Rows are points. Any point is a mix of the corners, with weights that add up to 1. It lies inside the corners' shape when no weight is negative. Say inside or outside, and name the corners with a negative weight.

Corners:
(1): [ 11 -16  21]
(2): [-23 -18 -13]
(3): [-29  39 -12]
(4): [ 29  -5 -60]
Points:
[  8 -29 -13] -> outside (3)
[-23  14  10] -> outside (4)
[  2 -11   9] -> inside
[-17  -5 -24] -> outside (1)
[-16  14   6] -> outside (4)

Corners:
(1): [ 29 -22 -35 -40  57  17]
(2): [ 12   3 -17  49 -38  35]
(3): [  0 -20  28  11  -9  -6]
(4): [-60   3  14 -20 -18 -36]
(5): [-46  39  29 -29 -39 -28]
(6): [-10  20 -36  20 -33 -34]
(7): [-2  6 -8  4 42 10]
Points:
[ -4   4 -10   1  24   3] -> inside
[ -3  -8   7   2 -16  -4] -> outside (7)
[-43  16  23  -2 -16 -16] -> outside (1, 6)
[ -2 -15  21   9  -8  -6] -> inside
[  2   3 -14   4  -7   9] -> inside
[-23  11   3 -19  -3 -18] -> outside (2)
[-13   3 -14 -17 -10 -26] -> outside (2, 7)
[ -1  -1  -2  18 -15   0] -> inside

Corners:
(1): [ 23  -2  -5   7 -15  13   5 -18  17   2 -14]
(2): [  5  -5   8  -5   7   3  -1 -16   6  -9  16]
(3): [ -6  -2  -3   8 -14   4  -6 -19 -12  -9 -11]
(4): [ -4  38   4   1   0   3 -21   0 -10 -11  -8]
(5): [ 37   2 -14   9 -19   3  -7   3 -10  13  -9]
(6): [ -7  13  14  -2  23   0 -14  16  -5 -16  -9]
(7): [ -5  -5  -5   7  -3 -16 -13  11   6  -3   2]
(8): [  6  -5  11   0 -15   5  -8 -19  -1   6   0]
(9): [ -7  -6   9 -37  32 -14   9  -3  14  15  -1]
(10): [  0  14  14   5  -1  -3  24 -21  -6  30  13]
(11): [  3   0  15  -4 -17 -40 -10   1   3 -12 -15]
(12): [ -1  -9  -5   6 -22  11   5  60  -6  -9  15]
Points:
[ 7  0  5 -1 -9 -8 -2 -1  4 -2 -5] -> inside
[  5  -5   2   1 -10  -3  -1   6   1  -2  -1] -> outside (4)
[ 5  5  1 -5  9  5  3 15  2  6  5] -> outside (3, 8, 11)
[ 6  2  6 -2 -6 -5 -3  0  1  3  1] -> outside (3)
[-3  2  7 -7  8  5  4  6  5  3  6] -> outside (3, 5, 11)

Corners:
(1): [ 15 -38  20 -13   4   9 -12  14 -45  12  -9   5 -23 -39 -12 -25  26  18]
(2): [-20 -26  -1   9  -6   3   7  34   9  15   6  31  -8  -9 -41 -15  11  33]
(3): [  4 -26 -18  -1   2  -5  17  22  32   7  14  -4   8 -17 -10   1  38  -8]
(4): [-22  17  -7 -16 -34  24 -40   1  37 -24  -1 -24  -2 -16   5  -4 -27  10]
(5): [ -9   5 -20  30   6  31  -1  15   2   7  29 -11 -31  -5 -22 -18 -36  16]
(6): [ -9 -25  11   8 -20  36  41   5  27 -16 -24  26  10   8   3 -23 -46 -33]
(7): [-19   6  -2   5  19  -6  14  -6   6  23  -7  18   0   0  39  -6   7   9]
(8): [-13  25   6  11 -31  38  19  14   4  33  23  27 -19  24 -27 -50   2  -7]
(9): [-22 -28   1 -22 -31  18   3 -27  42  -9  -5 -33   2  22  -3  23  38   9]
(10): [-27  -8 -37  27 -53  12  15 -14  38  20   2 -28   4 -39   2 -16 -13  17]
(11): [ -7  12  32  34 -19  18   5 -41 -14 -26  30  48 -11   7  17 -21   3  17]
(12): [-47  -3  37  23 -35  42 -36   8  49  13   0 -23  19  41 -12  15 -38 -25]
(13): [ -8 -20 -14  12   1   8   0 -11 -13 -10 -17   9 -38 -19   1 -11  44   6]
(14): [ -4 -30  -6  14  10 -12 -21  10  -9  -1 -12 -16  16  10   6 -29 -24 -33]
(15): [-15  -9  35 -33  11  -4   6  50  -8  -6 -27  15  23  24 -21  44 -31 -43]
(16): [-26   0   9   5  -1 -28   5  16   9  14  29   6 -45 -28 -51 -11  30 -25]
(17): [ 18 -13  27  11  -5  12  37  16  28 -29 -31  13  60  17 -20 -10 -28 -18]
(18): [ 11 -40 -46  -6  28   4 -32 -32   9  19  18  37 -24 -18 -13  -5 -10 -38]
(19): [-43   0 -24  11  22  19 -12  17   0   9  32  16  -3  -6 -26 -17   3   6]
Points:
[-17  -4   8  15 -13  20  -5  -2  13   1  10   6  -5   6  -8  -9  -9  -3] -> inside
[-13 -20  -6   6   9   2  13  22  10  16  -5  15   8  -4 -17 -13   0 -16] -> outside (4, 5, 9, 11)
[-14 -13  -5   4  -5  13  -1   9  14   7   1   1  -5  -5 -15  -9  -5  -8] -> outside (11)
[-25 -10   6   9 -10  19  -9  10  18   7   5   2   2   7 -16  -3  -8  -4] -> inside

Corners:
(1): [  9 -13  24  -5 -31 -24 -23  13 -21  -1  17  16   4  20  32  18  -5  36
  -6 -15]
(2): [-25 -33  17 -16 -17  44  -3 -37   1 -26   8   7  19 -38  15   1 -23  -9
  -6 -17]
(3): [  7   2   3 -19 -23 -24 -13  10  -4  -6   9  29  -1 -13   0  -5  17  22
  -5 -25]
(4): [ -5 -11  13  -4   0 -29   8   5   3  16   0  -8 -19  -7  30  -2  -6  42
   2 -21]
(5): [ -6   2   2  -3 -12  22  11  12  -9  25  18 -16 -13  11  -2 -32   0 -20
  10  10]
(6): [  9   1  -9  15   2   9 -11   6 -21 -14  -4 -16 -17 -18  18 -12 -37 -32
  48  18]
(7): [ 20 -16  32   1   0 -37 -30 -11 -16  11   9  22 -20  -1  12   2  22  18
 -37 -16]
(8): [  2 -27 -32   6   5  28 -23  16  15   7 -22 -21  -8  17  30  -7 -15 -36
  23 -21]
(9): [  4  -4   8  -9 -11   3  -9 -23 -11 -25  21 -11 -15 -17  27  18  25  17
 -12   0]
(10): [ 20   8   0  -8  -2   5  -1 -17 -15  14  -1   5 -17  -7  30 -21   9  53
 -21   0]
(11): [  1 -22 -27  10   2  31  -9   3   1  16 -21 -13  -5  -3 -23  12 -26 -24
  28  26]
(12): [ -3  13  26   5 -13  -8  -4   2 -13 -27   9  24 -20   7   2  22   4  21
 -53 -25]
(13): [-26   5 -21   1  18   5 -16  18  -7  -5  -3 -21  13  -3  -5  -6 -20 -21
   7  30]
(14): [-16  -4   4  39  -5  26  -7  15  21  11 -20  -2   8 -11   4  -4  -6 -30
  11  46]
(15): [ -5 -34  -6  26 -31  17  36 -26 -20 -23  -4   0  36 -41 -19  10 -19 -11
  -9 -13]
(16): [  8 -15  32  17  17  -3 -13  18 -25  -6   7  11 -19  -1  10  -5  11  43
   7 -15]
(17): [-22 -11  10  21   2 -12  -8  -7 -17   8  20  44 -15  14  13   2  14  33
   0  -4]
(18): [ 17  -3 -21  12  23  37   7  11 -11  25 -19  -5  -3  -3  35  15  -8 -32
  26  32]
(19): [  4   5  20   8 -12   8   6 -34 -21   2 -28   1   4  -3  14   9  21  12
   5   1]
(20): [-16  -5  20  11  -6  -8 -10   4 -36   4 -21   8 -30 -17  26  10  19   9
 -42  11]
(21): [ -5 -13   2  31 -25  25 -19 -38 -25 -10  15  -9  29 -60   2  23 -22 -11
   4 -35]
Points:
[ -7 -13  10   5  -8  -5 -11  -1 -18  -1   4   7  -8  -4   5   3  -5   3
  -3 -11] -> outside (9, 10, 14, 18)
[  1 -12   7  13   1   7 -10  -1 -13  -2  -6   2  -6  -7  18   8  -3   7
   1  -1] -> outside (3, 5)
[  2  -3  -1  11  -2   3  -8  -3 -16  -4   4   5  -9   1  -7  -1   2   6
   3  -4] -> outside (1, 2, 4, 14, 18, 20)
[-5 -7  1  7 -6 11 -3  1 -9 -2 -1  1 -1 -8 11  2 -5  1  5  2] -> outside (7)

Corners:
(1): [ 34 -41  21  19   6 -14   5   9 -32   4 -21   6   8 -18  -9   6   0 -11
 -11  25]
(2): [ 21 -14  34  -4  29 -18  11  15  48  19   5 -15   2   3  -3  15   9   0
  10  16]
(3): [ 33 -22  17   4 -22 -10   6  37  26 -28  -7  12  -4  14 -16   5  19 -17
 -11   8]
(4): [ 40 -13  -1  51  11 -11 -17  49 -25  -6 -32 -23  23 -16  -2 -16  27  29
 -26  -9]
(5): [ 28 -20  43  29  11 -38 -13  27 -22   1 -25 -12  -7   0 -14 -19  55 -16
 -31 -20]
(6): [ 22 -55  14  57   9 -13  18  37 -34  -9   0 -33   0   4 -41 -36  25   0
  -9   2]
(7): [-20 -14  -1 -27  -5  11 -24 -47  19  -2  57   8 -44  -5   1  46  -5  35
  26   2]
(8): [-31  16  14 -56 -12  34 -15 -17  12   7  48  23   0  20  58  18 -33  -3
  33 -38]
(9): [ -1  15   3 -25 -17   6   4 -20  24  29  30  12 -32  23 -23   0 -31   2
   6 -26]
(10): [-31  14 -11 -33 -10  18 -13 -39  28  -9 -12  10   5  29  25  38 -11  11
  36 -29]
(11): [  8   8  -5  11 -14 -30  41  -4 -34   2 -12  -4  -2   9  -1  -7  11  13
  21  23]
(12): [ 39 -10  -9 -12  17 -40  -4  36 -11   0 -26  23   8 -43 -29 -29  35   8
   5 -14]
(13): [-21  -4  -9 -16   3 -28 -30  30  -3   8 -31 -11  30 -13  -6 -36  30 -27
 -28  32]
(14): [-30  28  -3 -18  -3  53  24 -29   0   7  23  21 -23 -25  -3  36  -8  23
  22 -21]
(15): [-20   2  20 -60 -28  57 -14 -48  14 -14  26 -14 -18   2  28  23 -18  11
  41   9]
(16): [ 11  -1 -17 -31  31 -21 -30  32 -33 -38 -22   1  10  -2 -21   8  23 -15
 -11  28]
(17): [-11  26   7  28   6 -30 -58  26  -6 -14   3  -1  25 -42 -38 -17  12 -11
   1  -1]
(18): [ 13  23 -12 -10  14  39  13 -47  20 -33  29  17 -22 -11  49  22 -16  15
  20 -21]
(19): [ 14  17 -17 -16  -8  13  -7 -26   8  -1  30  -5  21   1  29  44   8  -6
  37 -23]
(20): [-25   9  -6 -19 -10  29 -24 -15  14  27   8  25 -18  37  24  -3  -5 -11
  45  26]
(21): [ 45 -10  25  -8  19 -13  35   4  -3  11  -2  16  28  12 -12 -32  31  32
 -25  -6]
Points:
[ 8  2  2 -3  4  8 -5 -2  1 -7  2  0 -1 -7  8  4  6  8  5 -4] -> inside
[  8 -16  18 -26   4   4  -7  -1  17  -3   7   7 -12  25   2   1   1  -8
  -2   7] -> outside (4, 11, 12, 14, 17, 19)
[  5  -2  -3 -13   0   8   6  -1   5  -1   5   5  -3   5   2   3   6  10
  12  -7] -> outside (1, 5, 17)
[ -2  -5   7  -7  -3  16 -16  -5  -6 -10  13   0   1  -4   8   3   9   1
   4   5] -> outside (2, 9, 10, 11, 12)
[ 7  0  6 -8  3  4 -3 -1  4 -2 12 -1 -5 -2  0  0  7  7  8  0] -> outside (1, 10)

Corners:
(1): [-13  -7   4 -34  14  -1  55  27  16  16   7   7 -12 -11  26  21  60 -12
  22 -12]
(2): [-28  -9 -17  -1  11  14  -9 -54 -11  19  -1 -32  -7  43 -15 -32 -13   6
 -16 -24]
(3): [ -4  -7 -46  32  -6   1  -7 -14 -20 -35   2  -1   9   9 -12  11 -34  -7
  10 -42]
(4): [-27  53 -18  14   0   7 -25 -22  -6 -32 -16 -31  -5  24  11 -43  -7 -13
 -34  -3]
(5): [  5  11  27  -5  32 -16  31  25   8  41   3  42  55  -9  16  21  21   8
  10 -13]
(6): [ -8 -13 -16  40 -24 -29 -16 -25 -15   4  19 -50   8 -12 -26 -12 -21  10
 -17 -34]
(7): [-43 -16 -13 -26   8  18 -36 -23  -4 -14 -18 -40 -12  21  -3  31   6 -10
   1  14]
(8): [-30  12  18  -4   9  -3  26 -11  39 -39  -5 -24 -24 -11  -5 -41  -5  17
  33  27]
(9): [ -2 -14  12  -9  30 -18  31  47  16   9  17  27  30 -12 -22  23  41  49
 -26   3]
(10): [-29 -18  -1  16  23 -26  39  -8  31  19 -22  34   1  -8  30  16  27  11
 -16  -5]
(11): [-29  23  27   4  -9  22  -4 -42  -6 -34 -30 -15 -41   4  -3  -4  36  26
  -7  -1]
(12): [-42   3 -10  11 -10  -7  20  43  -4  39  35  25  19   3   9   4  38   5
  14  22]
(13): [ 20  -7  16 -22  32 -37  35   2   3  13  26  50  15   8  48 -19  19  39
  18  33]
(14): [ 49   2  14  36   0  35  17  -4 -24   8   7 -13  -2  -7  28 -14   8  22
 -17 -29]
(15): [-21  17   2 -27 -18   7 -10 -35 -10 -16 -30 -32  -5   5 -17 -45  -7 -19
  -6  37]
(16): [-19   9 -13  11 -19   4 -13 -35  18  -3   5 -12 -25  40   1 -23   1 -30
   3  16]
(17): [ 22 -19  32  39  38  20   6 -15 -26   5  20  14 -20 -38 -11   5 -22  31
 -21 -45]
(18): [ 36 -42  36  -1   6  -8 -11  48 -34   4  10  10  37 -32  10 -26  -6  49
 -12 -44]
(19): [-12   3  12 -25 -26 -21  14  17   8  19  -7  17   4 -19  21  22  -3  24
 -12 -15]
(20): [ 26  44  13  -2  -5  50  12 -41  36 -27 -25  17 -19 -54 -11 -34  27  21
  -3 -11]
(21): [ -4  27 -44  -1  -8   0 -10 -23   1  -2 -39 -28 -45   7  -1  11   2 -18
  29  23]
Points:
[ -8   3  -3   6   9   5   5  -2  -7   0  -2  -1   6   4   7   3  23  17
  -7 -12] -> outside (8, 15, 16, 17, 19)
[  4  -8  -3  25   7   3  -8 -29   3 -20   5 -13  -1  -5  -7 -24 -22  26
 -22 -31] -> outside (1, 5, 11, 12, 15, 21)
[-9 -1 -3 -2  1 -3 12 -4  8  3 -2  2 -1 -1  5 -1 14  8  6  1] -> outside (4, 17)
[ -9  -3 -22   8  -2  -4 -12  -4 -18   7  10 -21  -5  16   3   0  -7   3
 -10 -14] -> outside (5, 8, 10, 11, 15, 20)
[ -7  -3  -4  15   2  -5  -5  -6 -14   3   0  -3   1   8   6   4   1  14
 -13 -14] -> outside (1, 8, 15, 20)
[-25  20   5  -9  12  14  16 -17  22  -5 -18  -9 -14 -17 -17  -7  29   3
  -1  10] -> outside (3, 13, 14, 16, 18, 19)

Corners:
(1): [-15   3   8   8  -5   4   3   4  -9  16 -17  13  -2   6  -9   3  12  -3
  -6  16]
(2): [  1 -49  11  -1  -2  16  -9   5 -17  -2  -6  13  -5 -25  12  -2  21   2
   0  25]
(3): [ -3  17 -15 -17  -5 -32 -23  16   5   7  60  -5  -3   7  -9  16 -25  -7
   9 -28]
(4): [ -8  -3  12  19  -2  13 -13  -5  16  -6 -36 -15   4  12 -10  11  14  16
  -7  -4]
(5): [ 15  -7   6   9   8  10  -2   2  -9 -13 -26 -14 -11  17  10   3   5   4
  -2   3]
(6): [ -4  18  -1  -5  18 -20  -7  28   6  -9  28 -11   3 -17  -2   5 -31  13
   4  -4]
(7): [ -1 -24   5  -1 -14  30  17   7 -11  14  12  15 -14 -35   3  -4  11  -1
 -13   4]
(8): [ 15  23 -13  -4   7 -34 -16   4   1   5  46 -13  14 -11 -13   6 -16 -15
 -10 -16]
(9): [  5   3  -6  -3  17 -18  10 -30   8  13 -15  12  24  14 -13  -6   0  11
   8 -11]
(10): [-18  10 -24   2  14 -24  -2  25   3 -18  39  20  12 -10 -17   2  -8   2
  13 -12]
(11): [  4  21   4 -12  34 -11 -14  14  -9   0  33 -18  24   6  -3  -8 -13   4
  -3  -8]
(12): [ 13  -3   1  -9   0   9   6  11  -5  20  23  21 -15 -37  18  15  18 -12
   6  15]
(13): [ -3   5  10   3 -23   8   8  -5  -4   3  32  13  -1 -22  20  -7 -11 -21
  10 -10]
(14): [ -1 -16   1   4  18  -5   6 -16  13  15 -20 -18   2  17   3 -13  17  -2
  -2  13]
(15): [ -4 -24  -5  11   2  23 -15 -24   3  -2 -28   6  30  23 -21 -11 -16  11
   7  22]
(16): [ 11 -19  11   1   1 -12   2  -4  11  -2  -6  16  -7  17 -16  -2  10  14
  -3  10]
(17): [ 11  -1   0 -14 -25   0   5  -7  -6 -18 -11 -10 -15   7   1   5  14   7
  -5  23]
(18): [  6  11   0 -15  10  13  12   3   7  18 -35  15  -2 -21 -13 -21   8   0
   8  16]
(19): [ -8  40 -19  -3  10 -47 -19  27  24  -7  32 -10  13  25  21  10 -37   9
 -22 -30]
(20): [ -1   1  16 -15   6  14  18 -16   9   3 -24  -2  -4  -5  -7   5   5 -26
  -6   1]
(21): [  9 -31   0   8 -14   7   0  14   2  -5 -36  -2  19  22 -11   0   6  22
  10  20]
Points:
[ 8  3  3  0  9  2  2 -1  6  7 -5 -3  4 -3 -1 -2 -2  1 -3  1] -> outside (1, 2, 3, 10, 17)
[ 1 -6 -1  2  1 -5 -5  5  1 -2  5 -2  5  4 -2  3 -1  7  0  2] -> outside (18, 20)
[ 2  3  1 -5  6 -2 -1  1  1  5  6  2  2 -6 -2 -1 -1 -2  0  1] -> outside (21)
[ -1   4   1  -2   0   3   1   9  -1   8   3   7   3 -14   1   1   2  -5
   2  -5] -> outside (6, 14, 15, 16, 17)

Corners:
(1): [-15 -23 -13 -27 -18  25 -22 -40 -11   7 -23  43  -9 -10  -6 -10  23   8
  -1   1]
(2): [  9  20  26  10  -1  12 -16  26  17 -19 -27 -22  11 -49  13  15 -14  25
   5 -16]
(3): [ 13  21  29  -1   3 -29  -9   3  42 -21  -5 -24  -2   0  33 -10 -22 -18
   3  -4]
(4): [  8 -35   8  10  -5  25 -34 -33 -11  11   5  46   2   8  19  17  36   6
  15  12]
(5): [ 33  49 -12  23 -20 -19   9  -4  29 -20  -3 -22   8 -33  27  -6  -3   0
 -19  -6]
(6): [-17 -17 -15  28  20 -19 -13 -29  -7 -12   9   3  -5  -5  14   3  27 -19
  26  10]
(7): [  9 -12 -13 -16  18  34 -31 -33 -18  21 -39  49   2  35 -60 -15  35  -9
 -23   1]
(8): [  2 -12 -32  -2  24  13 -42 -27 -23   5   8  22 -15  13 -21 -12  10  42
 -47  -7]
(9): [-12  23 -10  42   3   4   8   2  12  -1  19  -2  -9 -33  28  -5 -32 -37
  -2 -14]
(10): [ 23  49   9  28   9   0  -9  32  12  -5   6 -21  -2 -50  46 -10  24   6
 -22  12]
(11): [-19   1  -6 -28   1  16 -45 -33 -26  16  -5  34 -27   5 -23  36  26 -28
  -8  13]
(12): [ 36  13 -12  17  10 -17   0  19  23  -3 -16  11  -1 -40  29   2 -10  -4
  13   1]
(13): [  9  27  -9  11  13   3   1 -25  13  -5  36   3 -25 -17   7 -11  -1  -2
  41  -9]
(14): [-13 -10 -16 -12  11  32  -6 -24 -36 -18   5   2 -40   1  12   7   1 -37
  -2  26]
(15): [  0  20 -23   2 -24  11 -41   9 -38  -4   7  35 -21   5  -2   0  25   4
   8  -9]
(16): [  7 -30 -18 -25 -11   4 -14 -31  11  46  -9   8   6  25 -30 -17  30  17
 -42 -50]
(17): [ -5 -37 -20 -36 -13  15 -32 -19  -9   9  13  26   9 -11 -17   0  21  -2
   0 -17]
(18): [  8  28  13  15   8 -16  43  21  40  -7  13  -1   7 -19  30  -8 -40   0
 -10  16]
(19): [ 35  25  16  11   3 -28   6  -3   3  10   7 -16  24 -25  40 -13 -18   7
  -4 -29]
(20): [  7 -18 -24   3 -23   3 -38 -27  -1  13 -13  -2  -8  13 -37 -35   6  30
 -17  10]
(21): [ 11 -13   7  10  -5 -14 -18 -33 -18 -28  24  30 -48 -19  -3   4  20 -12
  -5  26]
Points:
[ 11  14   4   9   5  -2 -16  -3   7  -6   2   1  -4 -21  11   4   5   0
   5 -11] -> outside (1, 14, 18, 20)
[  6  -1 -10   1   0   7 -17 -16  -5   2  -4  10  -9  -2  -5  -9   7  -1
  -6   3] -> inside
[  8 -18  -1   1  12   7 -28 -27 -10 -10  -6  16 -10  -6   1  -7  22   3
   5  12] -> outside (5, 9, 11, 15, 16, 18)
[ 12  16  -6  11   0  -2  -9   0   1  -9   3   6  -8 -17  11  -9   0   1
   0   2] -> outside (4, 11, 16)
[ 10  -1  -4   4   1   8  -6 -11  -2   4   0  17   0 -14   7  -2  12  -6
  -1  -6] -> outside (3, 8, 11, 20)
[  3   4  -2   1   8  11 -12 -15   4  -7  -4  18  -9 -12   2   3  10 -11
  -1   7] -> outside (15, 16, 19, 20)
[  4  -6  -9  -2   1   8 -18 -19  -3   6  -2  18  -5  -2  -2  -6  11   8
 -12  -3] -> inside
